Every row gives one point. The ring and each string are closed loops that go straight from each point to the next, and from the last back to the first. Before rounding, they use only three directions, however many columns there are. Count how often each string passes through the ring. Passing back the other way cancels.
In the rows, zero is written as 128.

Ring (6 x 3)
[[178 118 111]
 [166 141  94]
 [144 137  86]
 [119 103  89]
 [124  81 101]
 [153  83 114]]
String (8 x 3)
[[184 149  98]
 [181 149  83]
 [166 157  92]
 [154 150 102]
 [148 121 105]
 [158 120  93]
 [158 131 111]
 [177 147 110]]
Times through: 0
String (25 x 3)
[[152 136 113]
 [152 115  99]
 [173 126  83]
 [155 114  96]
 [159 126 103]
 [166 142 112]
 [189 156 101]
 [189 140  84]
 [176 125  82]
 [158 122  99]
 [151 128 112]
 [164 154 110]
 [171 161  99]
 [159 148 105]
 [152 130 102]
 [159 118  84]
 [166 141  75]
 [166 161  77]
 [156 157  93]
 [148 139 107]
 [153 123  95]
 [162 124  80]
 [167 140  80]
 [174 166  85]
 [164 156 103]]
Times through: 1

Ring (9 x 6)
[[189 147 108 153 144 105]
 [174 177  94 153 149 130]
 [139 186  81 148 154 155]
 [106 175  88 141 152 168]
 [ 81 142 112 133 144 163]
 [ 85 103 126 130 139 139]
 [113  80 122 132 138 112]
 [145  82 116 138 139  95]
 [179 113 114 148 141  92]]
String (7 x 6)
[[158  42 111 136 139  68]
 [161  82 155 141 128  83]
 [185  94 147 147 131  76]
 [178 126 139 149 134  98]
 [148 133 119 144 141 120]
 [156 110  82 143 150 107]
 [167  65  85 140 147  77]]
Times through: 1

Ring (9 x 8)
[[196 145 137 120 133 152 150 147]
 [186 175 152 126 119 156 144 157]
 [141 203 160 134 107 150 135 155]
 [105 194 153 133 112 141 130 142]
 [ 83 168 142 128 125 130 128 127]
 [ 85 120 125 118 147 121 133 111]
 [103  98 115 113 157 121 138 106]
 [145  87 106 109 162 129 148 111]
 [186 112 118 113 150 144 153 130]]
String (14 x 8)
[[164 141 107 119 138 145 151 126]
 [194 134  87 116 143 151 162 122]
 [210 129 110 115 143 153 159 136]
 [229 130 150 116 138 156 153 158]
 [212 142 174 120 131 154 144 167]
 [221 169 152 124 121 162 151 165]
 [200 181 129 127 118 161 153 152]
 [167 174 102 125 125 153 153 130]
 [148 151 137 123 131 142 141 137]
 [183 161 170 124 124 151 140 162]
 [222 161 185 123 122 160 143 178]
 [230 147 162 120 129 160 150 167]
 [190 132 157 118 137 147 144 152]
 [168 130 154 118 139 142 141 145]]
Times through: 0

Ring (6 x 11)
[[185 129 111 114 130 122 119  90 158 100 114]
 [147 196 157 107 135 125 106 103 158  79 103]
 [ 73 183 168 114 118 111 114 127 121  96 123]
 [ 47 131 152 126 104  95 126 133  97 119 145]
 [ 78  54 119 144 102  78 134 113  99 141 163]
 [157  65  96 132 117  99 130  92 134 127 141]]
String (24 x 11)
[[143 131 121 116 121 116 123 105 138 107 122]
 [158 119 145 134 135  94 106  80 158 100 129]
 [189 110 133 133 139  98 106  70 170  99 125]
 [222  94  97 123 136 114 118  70 172 105 118]
 [205  89  69 110 120 131 136  93 149 117 118]
 [174  94  66 104 109 135 144 111 129 124 121]
 [145 100  98 117 113 116 133 107 128 120 130]
 [139  91 124 134 122  94 120  93 137 117 139]
 [151  58 128 150 127  75 114  74 146 121 150]
 [162  30 111 154 124  72 120  70 144 131 156]
 [146  55 131 153 127  71 113  73 145 123 153]
 [145  60 132 151 127  73 113  75 144 121 151]
 [177  20  96 151 123  77 124  69 145 134 155]
 [181  44  69 128 113 107 138  90 135 134 140]
 [176  72  70 116 112 120 140 100 133 128 130]
 [159 105  73 103 107 136 144 118 124 122 121]
 [188 101  66 103 113 138 141 107 138 119 116]
 [143 123 104 110 115 124 131 112 130 113 122]
 [145 121 124 121 123 109 120  99 141 107 126]
 [173 121 137 130 136 101 108  78 163  98 124]
 [205 134 126 120 141 115 107  74 176  90 111]
 [229 150 111 107 143 133 111  76 183  85  98]
 [199 154  89  93 125 149 129 104 155  96  98]
 [172 144  99 100 121 138 129 108 144 102 108]]
Times through: 3

Ring (7 x 12)
[[168 168  90 121 136 141 144 131 167 126 125 122]
 [115 203  95 107 139 157 135 157 155 129 118 123]
 [ 63 183 128 104 142 156 112 164 134 127 115 122]
 [ 50 134 144 115 143 141  95 150 121 120 116 117]
 [ 86  80 138 134 141 119  93 123 126 112 120 112]
 [149  82 124 138 136 114 115 107 147 115 127 115]
 [178 130 103 129 135 128 138 115 164 123 128 120]]
String (23 x 12)
[[ 77 137  99 126 142 135 104 145 135 114 113 112]
 [ 99 146 149 111 139 144 115 141 138 127 124 124]
 [ 62 162 175  98 141 155 107 156 126 132 123 127]
 [ 39 176 166  96 143 160 103 167 121 131 118 125]
 [ 18 190 128 101 146 161  99 178 121 124 109 119]
 [ 48 172  82 119 145 147 104 165 132 115 106 111]
 [ 86 156  99 120 142 142 113 149 140 118 114 115]
 [102 158 130 112 140 146 119 145 142 126 121 122]
 [101 150 107 121 140 140 116 143 143 120 118 117]
 [ 76 176  73 120 143 146 114 159 142 116 109 112]
 [ 63 202  67 114 144 155 117 172 142 119 106 114]
 [ 54 240 102  93 144 175 124 186 141 131 110 124]
 [ 78 217 149  88 141 171 127 171 141 138 121 131]
 [ 99 185 169  93 138 161 126 154 141 138 127 133]
 [ 93 160 118 114 140 145 117 148 141 123 118 120]
 [ 75 161  96 119 142 144 110 154 138 118 112 114]
 [ 59 159  79 124 144 141 104 158 134 113 107 110]
 [101 143 117 120 140 139 115 141 141 121 119 118]
 [ 87 153 151 108 140 147 113 147 135 128 122 124]
 [ 54 162 188  95 141 157 104 158 122 134 124 129]
 [ 22 156 175  99 144 154  91 165 113 127 117 123]
 [  7 143 124 116 147 144  82 166 112 114 107 111]
 [ 43 138 105 123 145 138  93 155 124 112 109 110]]
Times through: 1

Ring (9 x 14)
[[202  61 141 124 112  98  85 128 131 108 142 130 112 108]
 [209  86 135 121 112  97  93 124 129 114 137 110 112 122]
 [196 110 127 123 115 103 115 120 125 114 132  91 128 137]
 [173 119 124 128 117 113 135 119 122 109 131  84 148 144]
 [125 112 134 145 113 127 146 116 124  96 133  91 171 142]
 [101  92 148 157 108 132 135 115 129  89 137 108 173 130]
 [ 98  69 156 160 106 130 121 118 133  85 141 127 167 116]
 [129  41 155 149 109 120 103 127 133  86 146 148 149  99]
 [164  37 149 136 112 110  93 131 131  93 146 150 131  96]]
String (22 x 14)
[[176 115  98 114 134 122 180 133 107  99 131  85 178 147]
 [151  97 135 138 114 118 129 120 126 100 135 102 153 132]
 [133 106 149 150 104 118 113 110 134 102 134  97 146 135]
 [102 119 152 161 101 128 128 105 134  97 132  88 165 143]
 [ 73 112 150 168 105 140 148 108 130  86 133  94 188 142]
 [ 89 100 171 173  92 126 100 101 143  95 136 105 152 130]
 [127  77 146 148 110 123 122 121 129  92 139 119 158 120]
 [123  62 141 145 116 127 134 128 125  85 142 131 169 114]
 [100  30 144 151 118 136 140 135 123  71 148 156 184  97]
 [107  42 170 162 100 123  90 119 140  85 147 149 146  98]
 [128  16 158 149 110 121  98 133 133  80 151 167 148  85]
 [164  15 132 125 126 118 124 146 119  81 150 165 155  88]
 [166  54 137 131 117 113 114 132 125  94 143 136 143 107]
 [164  65 158 143 102 106  79 119 138 103 142 129 118 109]
 [191  57 161 137 100  94  55 119 142 111 143 135  95 102]
 [224  54 138 116 114  91  77 132 130 111 142 134 100 103]
 [249  70 133 108 115  84  73 130 130 121 139 121  88 111]
 [190  98 156 138  97  95  66 109 142 119 135 103  97 125]
 [169  89 143 136 109 108 103 119 131 106 137 109 131 125]
 [185  89 124 122 120 110 127 128 121 104 136 106 142 128]
 [210 115 102 107 130 108 153 131 112 111 130  84 148 144]
 [191 133 108 116 125 112 154 123 115 112 128  72 153 154]]
Times through: 0
String (18 x 14)
[[238  73 126 108 119  90  91 132 126 116 138 118 103 115]
 [219  97 139 121 108  91  79 118 133 122 135 102  98 126]
 [196 105 146 132 103  96  81 112 136 119 134  97 105 130]
 [176  94 142 134 108 106 101 118 131 109 136 105 126 127]
 [187  82 122 120 122 110 129 131 120 102 137 112 144 124]
 [225  93 116 108 123  98 117 131 120 115 135 102 122 129]
 [232  94 130 113 113  90  88 124 129 122 135 103 100 126]
 [208  89 154 131  99  89  58 113 141 121 137 109  88 120]
 [167  84 158 144  99 103  76 113 140 109 138 114 114 119]
 [167  72 143 135 111 110 104 124 130 101 140 122 133 116]
 [197  36 125 115 126 107 117 143 119  94 146 147 138  98]
 [197  17 129 115 126 106 110 147 120  91 149 162 135  87]
 [190   8 145 125 117 103  84 142 129  91 151 172 121  79]
 [157  58 170 150  95 103  60 115 145 104 143 136 109 103]
 [154  75 161 148  99 108  79 114 140 104 140 122 121 114]
 [168  66 138 132 115 112 112 128 127  98 141 126 140 113]
 [206  46 130 116 122 102 104 138 123 101 144 140 125 102]
 [215  55 119 109 127 102 117 141 118 103 142 132 130 108]]
Times through: 3

Ring (7 x 14)
[[118 134 101 121 156 113  95  97 154 145 146 126 139 103]
 [112 182 118 117 156 115 115  82 131 190 146 128 182 119]
 [112 186 135 119 160 126 134  85 112 190 148 122 186 130]
 [113 129 146 130 180 160 149 131  95 116 162 103 130 132]
 [130  79 151 140 174 163 149 137 103  74 157 100  87 129]
 [152  62 148 144 145 135 135 102 131  87 136 116  79 124]
 [146  77 127 137 142 121 114  95 149 104 135 123  93 112]]
String (28 x 14)
[[132 121 144 133 154 134 138  98 118 133 143 117 129 128]
 [116  98 131 131 181 158 132 141 113  86 162 102 101 119]
 [116  63 143 139 197 185 148 175  94  37 173  87  66 124]
 [137  57 165 146 175 175 163 145  92  53 157  95  68 136]
 [149  82 167 145 149 146 157 102 107 101 139 111  97 138]
 [132 106 139 134 158 138 133 107 122 117 146 115 115 124]
 [133  91 138 136 160 142 132 115 124 100 147 112 101 121]
 [156  93 159 143 133 125 145  76 124 128 128 123 111 134]
 [174  62 167 151 118 118 145  65 134 113 116 127  88 134]
 [162  41 141 147 135 125 123  96 148  77 129 121  63 116]
 [142  53 121 139 153 132 110 117 150  72 143 116  68 106]
 [131  86 122 133 159 133 114 115 140  97 147 116  96 111]
 [149 108 144 137 133 116 130  72 136 142 128 128 124 126]
 [164  79 140 142 119 104 119  62 155 128 118 133 101 119]
 [156  56 125 141 132 113 107  87 163  94 128 127  77 108]
 [130  59 108 134 165 137 101 132 152  65 152 112  70 100]
 [130  86 123 133 161 136 117 118 137  95 149 114  96 112]
 [147  93 143 138 141 125 131  87 133 121 134 122 108 124]
 [174  61 166 151 119 119 144  66 135 111 117 127  86 134]
 [165  40 160 151 138 137 144  99 129  73 130 115  62 128]
 [142  29 143 147 169 161 136 145 122  34 153 100  44 118]
 [124  82 130 134 174 153 128 137 121  79 157 105  89 116]
 [138 112 149 136 150 134 141  94 118 129 140 118 123 130]
 [144  80 169 145 159 157 163 115  98  90 145 105  92 140]
 [126  65 159 143 187 182 161 159  88  49 165  90  71 133]
 [107  65 139 136 208 193 148 188  90  30 181  82  66 122]
 [118  82 155 138 192 183 160 162  84  60 170  89  85 133]
 [136 115 161 137 156 145 155 101 102 126 144 112 124 139]]
Times through: 2

Ring (9 x 14)
[[176 164 108 134  99 128 171 113 114  93 120  81 120  89]
 [177 174  93 112 128 123 162 104 139 121 129 139 112  79]
 [151 163  91  98 153 126 144 103 151 154 143 184 111  91]
 [ 98 132  95  90 173 145 117 104 153 185 159 205 116 123]
 [ 56 102 104  99 167 169  99 109 139 187 165 177 127 156]
 [ 42  86 120 117 145 177 101 118 116 168 160 130 136 172]
 [ 54  83 136 135 119 170 116 129  94 143 150  87 140 173]
 [103 105 143 150  89 150 147 135  81 106 132  49 137 147]
 [135 128 134 149  85 140 161 129  88  93 124  48 131 124]]
String (15 x 14)
[[195 183 105 107 133  97 174 113 140 132 130 170 106  66]
 [198 204  53  93 149 132 157  78 173 125 129 167 104  52]
 [162 175  69 103 143 145 146  87 156 129 134 148 112  81]
 [142 156  87 112 134 148 142  99 140 129 137 131 118 101]
 [141 141 127 119 126 117 155 126 117 140 139 143 118 109]
 [179 162 123 127 109 106 175 125 114 113 126 119 115  87]
 [203 175 115 143  82 113 189 119 105  73 110  61 118  75]
 [188 170  97 150  73 146 178 105 105  54 107  17 126  85]
 [139 144 101 136 101 157 151 107 112  95 126  62 128 112]
 [122 127 125 134 108 142 148 123 104 118 134  89 128 126]
 [127 117 155 146  93 121 162 145  82 114 131  79 130 132]
 [152 130 156 154  77 113 178 146  76  92 121  55 129 118]
 [135 129 143 134 108 118 160 137  98 125 134 108 124 121]
 [140 141 120 126 117 129 154 122 114 125 134 115 122 111]
 [158 147 135 123 119 102 167 133 112 133 134 141 116 101]]
Times through: 2

Ring (9 x 14)
[[111 137 135  87  74 116 132  71 123 154 159 134 136 132]
 [117 128 145 108  78 121 130  83 116 154 145 141 138 135]
 [141 108 156 149 110 129 134 130 116 148 116 147 140 141]
 [152 101 152 153 128 135 139 149 117 142 115 147 133 143]
 [153 104 140 136 133 137 143 148 120 138 128 143 125 142]
 [156 108 130 128 144 133 148 153 131 134 133 136 123 140]
 [161 109 127 135 155 122 151 165 147 131 125 128 130 137]
 [155 115 128 131 147 115 150 156 152 134 125 125 136 135]
 [126 132 129  98 100 112 140  99 138 146 149 128 137 131]]
String (26 x 14)
[[106 136 145  95  61 117 127  62 114 159 153 140 140 133]
 [131 119 151 134  97 120 133 111 123 150 125 141 144 137]
 [137 116 145 130 108 124 137 120 124 146 129 140 137 138]
 [133 120 139 116 105 126 137 112 122 146 140 139 132 137]
 [134 118 142 120 106 127 137 114 121 146 137 140 133 138]
 [131 113 151 128  96 134 132 109 107 150 133 149 132 141]
 [164  87 169 192 138 137 137 175 114 142  86 155 142 147]
 [169  89 160 187 150 133 142 183 125 138  89 148 141 145]
 [155 104 146 153 136 127 142 156 130 139 113 140 136 141]
 [133 119 135 105 105 134 138 109 114 145 150 141 123 139]
 [145 109 134 116 124 144 141 132 111 140 144 145 116 143]
 [164  98 134 140 153 142 148 168 123 132 126 142 119 144]
 [173  95 140 165 166 129 150 189 140 131 104 136 133 142]
 [146 113 137 130 127 125 143 138 131 140 129 136 132 138]
 [145 117 125 108 129 129 146 132 131 137 146 133 122 138]
 [138 122 127 103 118 127 143 119 129 141 150 133 125 136]
 [151 119 118 110 143 122 151 145 146 133 143 125 125 135]
 [184 101 125 166 193 109 161 212 175 122  98 117 141 136]
 [176 103 133 168 178 108 156 199 168 127  96 121 145 136]
 [152 112 137 141 137 118 146 151 143 138 119 131 139 137]
 [128 131 126  94 105 117 141 102 135 144 154 129 131 133]
 [112 143 121  67  82 116 137  70 129 149 173 128 128 130]
 [139 118 137 122 116 122 140 125 131 143 134 135 134 137]
 [140 119 140 129 117 116 140 127 136 144 127 133 140 135]
 [119 132 134  93  87 120 135  85 123 150 155 135 132 134]
 [ 79 157 130  40  26 118 122   7 105 165 194 137 129 129]]
Times through: 4

Ring (7 x 14)
[[198 155  77 193 111 155 135 157  70 137 152  86 121 123]
 [190 187  86 183 115 138 113 137  91 129 140  88 144 108]
 [130 175 125 134 120 102  90 125 143 115 110 112 159 106]
 [ 75 132 144  98 110  91  96 131 175 108  95 126 140 125]
 [ 56  87 148  88 104  97 115 149 175 112  96 132 115 144]
 [ 85  66 143 106 111 109 130 169 146 126 109 133 108 149]
 [158 100 107 161 115 140 141 174  91 139 138 110 111 138]]
String (18 x 14)
[[ 90  66 162 102 126  96 118 170 148 130 104 146 128 139]
 [ 86  35 165  99 126 100 131 185 143 136 107 152 114 150]
 [100  50 152 112 123 109 133 182 133 136 113 142 113 148]
 [ 96  37 167 104 131 100 129 187 137 139 109 153 120 147]
 [ 88  48 123 117  97 130 151 180 131 128 121 122  81 165]
 [ 93  80 112 123  92 131 143 165 134 121 121 112  87 157]
 [104 100 135 119 114 110 119 157 140 124 112 126 124 135]
 [ 67  71 176  83 128  80 105 160 172 123  91 154 138 134]
 [ 29  67 160  68 101  88 115 151 192 108  86 141 110 151]
 [ 33  90 137  78  87 101 118 141 189 101  92 123 100 153]
 [ 79 116 125 108  98 110 116 141 160 110 106 116 115 139]
 [103 122 132 119 112 107 111 145 147 119 109 121 131 129]
 [ 67 109 165  86 121  79  94 140 180 113  89 142 146 125]
 [ 32  99 153  72  98  86 104 135 198 101  85 133 120 141]
 [ 42  95 132  86  87 105 120 141 182 103  96 120 100 151]
 [ 69  98 115 107  85 121 131 148 158 109 110 110  93 153]
 [ 97 107 113 124  95 125 130 152 139 117 117 109 103 145]
 [118 117 123 131 111 117 120 152 131 124 118 116 124 132]]
Times through: 3

Ring (6 x 14)
[[137 128 137 136 133 114 111 140 125 155 145 109 111 106]
 [127 148 137 105 125 178 153 130  90 109 131 123 131 121]
 [126 161 139  90  95 207 157 114  93  53 128 127 149 130]
 [123 159 140  89  93 171 140 114 117  51 129 122 146 133]
 [122 140 138 106 126  76 106 135 154 117 135 109 119 129]
 [133 126 137 134 132  64  89 141 158 154 146 103 106 112]]
String (22 x 14)
[[114 154 139  82 115 109 129 125 140  77 126 117 134 142]
 [118 147 139  95 115  84 110 128 156  90 132 112 127 136]
 [128 140 139 114 113 100 105 129 148 106 139 110 123 122]
 [123 142 138 105 129 109 123 134 131 118 133 114 122 126]
 [127 141 138 112 121 121 121 131 129 114 136 114 124 122]
 [133 133 138 128 120  97 100 134 145 130 144 108 116 113]
 [124 138 137 111 135 100 120 138 132 133 135 112 117 123]
 [138 116 136 150 145  52  82 149 157 187 151 100  95 102]
 [152 111 137 173 127  80  70 144 153 186 161  97  97  85]
 [142 130 138 141 114 128 103 132 131 134 148 109 117 102]
 [125 142 138 109 127 127 129 133 121 118 134 116 123 123]
 [124 139 136 109 147 131 142 141 104 145 132 118 117 121]
 [129 142 136 113 140 173 155 137  83 136 132 122 123 116]
 [126 150 137 100 132 202 171 131  70 111 127 127 133 122]
 [122 159 137  88 122 223 182 124  64  85 123 131 143 128]
 [131 157 139 101  97 219 158 116  84  66 131 127 147 122]
 [127 152 139 101 107 175 143 122 105  82 132 122 138 125]
 [118 158 138  83 116 174 158 123  98  75 124 126 141 136]
 [121 167 140  79  90 209 161 110  94  35 124 129 155 137]
 [130 168 142  90  61 222 144  99 107   7 132 126 162 131]
 [129 151 139 106  97 157 126 119 123  73 136 118 138 124]
 [122 148 138  98 119 132 132 128 124  96 131 118 130 130]]
Times through: 4
String (25 x 14)
[[122 161 140  86  85 161 133 111 128  38 130 121 149 137]
 [126 150 140 103  98 129 116 120 139  74 136 115 135 128]
 [128 143 139 111 113 124 118 128 133 102 137 114 127 122]
 [118 142 138 100 133  90 121 136 140 119 131 113 120 131]
 [119 133 137 110 140  34  93 143 170 142 137 105 108 129]
 [122 129 137 118 142  29  88 145 172 152 140 103 104 124]
 [130 126 138 131 130  41  79 141 174 149 146 101 105 116]
 [128 126 138 128 134  31  78 143 177 152 145 100 104 118]
 [128 127 138 128 128  32  75 140 180 144 145 100 106 119]
 [131 138 139 121 112 102 101 129 148 111 142 109 122 118]
 [123 143 138 104 124 108 121 132 135 110 133 114 124 128]
 [113 150 138  86 130  99 131 132 136 100 126 117 127 140]
 [115 161 140  78  98 134 133 117 136  48 126 120 144 144]
 [132 160 141 100  68 189 127 105 123  29 136 120 153 126]
 [130 149 139 109 101 159 128 121 119  82 136 118 136 121]
 [120 152 138  92 120 152 145 127 110  90 128 121 134 132]
 [122 165 139  81  98 218 169 114  83  47 124 130 152 134]
 [119 160 138  83 114 196 167 121  86  71 123 128 144 134]
 [121 166 139  80 105 232 180 116  69  55 122 133 152 133]
 [122 168 139  79 102 246 186 114  63  48 121 135 155 133]
 [118 155 138  86 126 163 158 128  98  92 124 124 135 134]
 [122 149 138  98 123 145 141 129 112 101 130 120 130 128]
 [116 163 139  77 113 189 167 120  91  63 121 128 146 139]
 [124 169 140  81  80 221 160 106  94  23 126 129 159 135]
 [129 165 141  92  67 207 139 102 113  18 132 124 158 130]]
Times through: 3

Ring (10 x 14)
[[141 137 128 147 148 154 115 118  97 100 121 139 186 144]
 [139  98 158 156 139 149 110 130 106 123 134 117 158 119]
 [131  68 174 153 128 136 113 147 129 154 141 100 117  95]
 [120  81 161 128 121 118 114 160 153 164 138 119  90  93]
 [109 121 128  95 120 101 118 165 174 160 127 155  78 107]
 [111 154  97  89 126 105 134 154 175 149 114 163  92 126]
 [119 164  86 103 132 118 150 140 165 141 108 149 112 136]
 [137 168  79 139 146 149 169 112 134 124 103 116 158 150]
 [145 169  84 150 152 161 163 102 114 108 103 116 183 158]
 [144 162 104 146 153 159 133 107  98  93 111 139 197 158]]
String (31 x 14)
[[135 179  91 122 149 144 127 117 113  94 108 165 182 161]
 [139 146 107 145 146 151 144 116 118 117 113 122 166 143]
 [150 140 102 173 151 169 171 100 109 121 109  83 179 144]
 [160 163  72 188 159 186 206  78 106 117  96  58 199 161]
 [143 181  62 149 151 160 190  98 131 121  94 101 170 160]
 [124 192  64 103 141 128 156 126 152 121  99 159 140 156]
 [121 168  89 102 136 121 137 138 152 127 109 162 128 142]
 [128 137 112 127 135 132 141 135 144 138 117 129 128 128]
 [125 127 112 128 130 127 153 139 159 156 117 113 107 118]
 [100 156  95  68 118  88 131 169 197 162 115 177  63 118]
 [ 92 165  96  46 114  74 110 181 202 155 117 211  56 120]
 [ 99 137 113  70 114  85 119 176 196 167 122 176  56 108]
 [119 113 128 119 124 117 137 152 165 163 125 122  91 107]
 [125 121 125 128 130 128 136 142 149 148 123 123 115 117]
 [120 146 112 105 132 118 121 146 149 132 119 161 121 130]
 [ 99 165  95  59 120  85 114 171 189 147 115 201  75 125]
 [ 92 186  75  39 117  74 121 176 207 151 109 217  60 130]
 [112 161  85  92 126 108 150 149 180 153 109 152  90 129]
 [132 132 107 140 135 139 161 128 147 148 114 103 124 126]
 [128 149 103 123 137 133 142 131 142 131 113 136 136 136]
 [129 163  92 120 140 134 145 127 139 123 109 143 144 144]
 [139 145 101 147 144 150 158 116 127 127 111 109 156 140]
 [151 142  97 176 152 171 178  97 111 123 107  77 180 146]
 [160 171  78 182 164 187 182  78  89  95  98  86 220 170]
 [147 191  78 142 160 164 145  96  95  80 100 147 214 176]
 [136 176  94 125 150 146 127 116 111  93 109 162 184 160]
 [135 145 113 136 143 144 132 123 120 115 116 136 162 141]
 [143 123 124 161 144 157 145 115 113 125 119 100 164 132]
 [153 147 112 171 157 174 143  97  85  94 113 110 210 155]
 [149 177  96 149 160 167 130  98  83  75 107 147 221 171]
 [141 194  85 126 157 154 123 107  96  73 104 174 210 175]]
Times through: 2

Ring (8 x 14)
[[133 125  95 167 167 127 153 164 135 120 131 171 101 122]
 [128  97 117 153 159 156 177 155 136  98 140 180 100 119]
 [132 108 130 158 148 170 185 137 134 107 133 167  97 125]
 [147 153 139 168 138 168 177 119 130 139 120 137  89 133]
 [160 183 141 161 142 154 161 126 126 154 120 120  83 133]
 [166 199 132 156 151 135 145 141 125 160 123 116  82 131]
 [161 196 106 168 161 112 130 154 128 164 119 126  88 130]
 [144 161  87 178 167 110 135 161 133 147 121 152  98 128]]
String (27 x 14)
[[158 169 135 144 155 144 155 149 127 137 133 133  85 125]
 [153 169 120 163 154 137 152 144 129 146 124 136  89 129]
 [161 212  99 195 151 114 130 134 129 186 102 116  89 140]
 [154 169 118 154 160 129 146 156 129 141 130 139  89 125]
 [155 167 114 145 168 120 139 169 128 136 136 142  89 121]
 [151 186  74 188 171  90 117 166 132 166 113 142  97 131]
 [141 190  45 234 164  81 113 147 137 189  89 145 106 143]
 [142 162  85 193 160 116 140 148 134 155 111 150 100 133]
 [146 140 123 141 163 140 157 162 130 118 141 155  91 119]
 [141 133 101 148 173 120 145 177 133 117 140 167  97 117]
 [135 166  49 222 167  89 122 155 139 169  99 159 109 137]
 [142 170  73 205 161 105 132 148 135 164 105 149 102 136]
 [147 159 106 169 159 128 147 152 131 142 124 147  94 128]
 [150 146 127 135 164 138 155 165 129 119 143 150  89 118]
 [162 194 104 156 169 104 123 169 127 157 127 130  88 125]
 [170 227  99 182 160  99 116 149 126 189 108 109  86 136]
 [164 211 110 182 151 119 133 137 127 179 108 114  86 137]
 [156 173 126 157 154 139 152 145 128 145 126 133  87 128]
 [153 165 128 155 153 144 156 144 128 139 128 137  88 127]
 [157 195 121 190 139 142 153 117 129 174 104 118  88 141]
 [165 213 138 196 126 158 161  95 127 188  95  99  82 148]
 [160 178 152 157 137 167 170 119 126 149 122 119  82 134]
 [153 147 150 128 153 160 170 150 127 117 144 142  84 120]
 [152 165 131 165 145 152 163 131 129 145 121 134  88 132]
 [156 185 130 183 137 153 161 115 129 165 108 120  87 140]
 [164 205 138 182 133 154 158 109 126 176 105 106  82 142]
 [169 194 152 142 145 152 157 134 123 152 128 112  78 130]]
Times through: 1
String (23 x 14)
[[140 139 140 180 130 182 190 105 133 136 114 142  92 137]
 [140 151 129 197 129 173 182 100 133 151 104 138  94 142]
 [145 158 120 182 143 152 165 124 132 148 113 140  93 135]
 [150 146 143 142 150 161 171 141 128 123 136 143  87 124]
 [159 172 155 148 139 168 172 125 126 141 127 123  81 130]
 [169 214 143 175 134 152 155 111 124 179 107 100  79 141]
 [178 240 132 178 140 131 136 120 123 195 103  89  77 142]
 [160 199 112 181 150 125 139 135 128 172 110 120  88 137]
 [158 170 126 143 161 132 146 159 127 138 135 136  86 123]
 [161 181 117 143 168 117 134 169 126 144 135 134  86 122]
 [158 213  73 205 163  88 112 150 131 191  99 125  95 139]
 [152 204  70 213 160  93 117 145 133 188  96 130  98 141]
 [148 150 122 149 159 139 156 155 130 128 134 148  91 123]
 [154 168 111 148 168 118 137 169 128 138 135 143  90 121]
 [162 218  80 193 165  87 110 155 129 188 105 121  92 136]
 [165 223  90 195 158  98 117 144 128 192 102 114  89 139]
 [159 195 110 179 153 123 138 139 129 168 112 124  89 135]
 [154 166 126 154 155 140 154 147 128 140 129 137  88 127]
 [166 186 150 137 150 150 156 142 124 145 133 118  79 126]
 [167 212 146 184 127 161 162  99 125 182 101  98  80 145]
 [152 184 127 199 130 160 167 101 130 171  99 120  89 145]
 [147 154 128 168 145 155 167 130 131 139 121 140  91 131]
 [148 128 151 123 154 167 177 153 128 103 149 152  86 117]]
Times through: 5
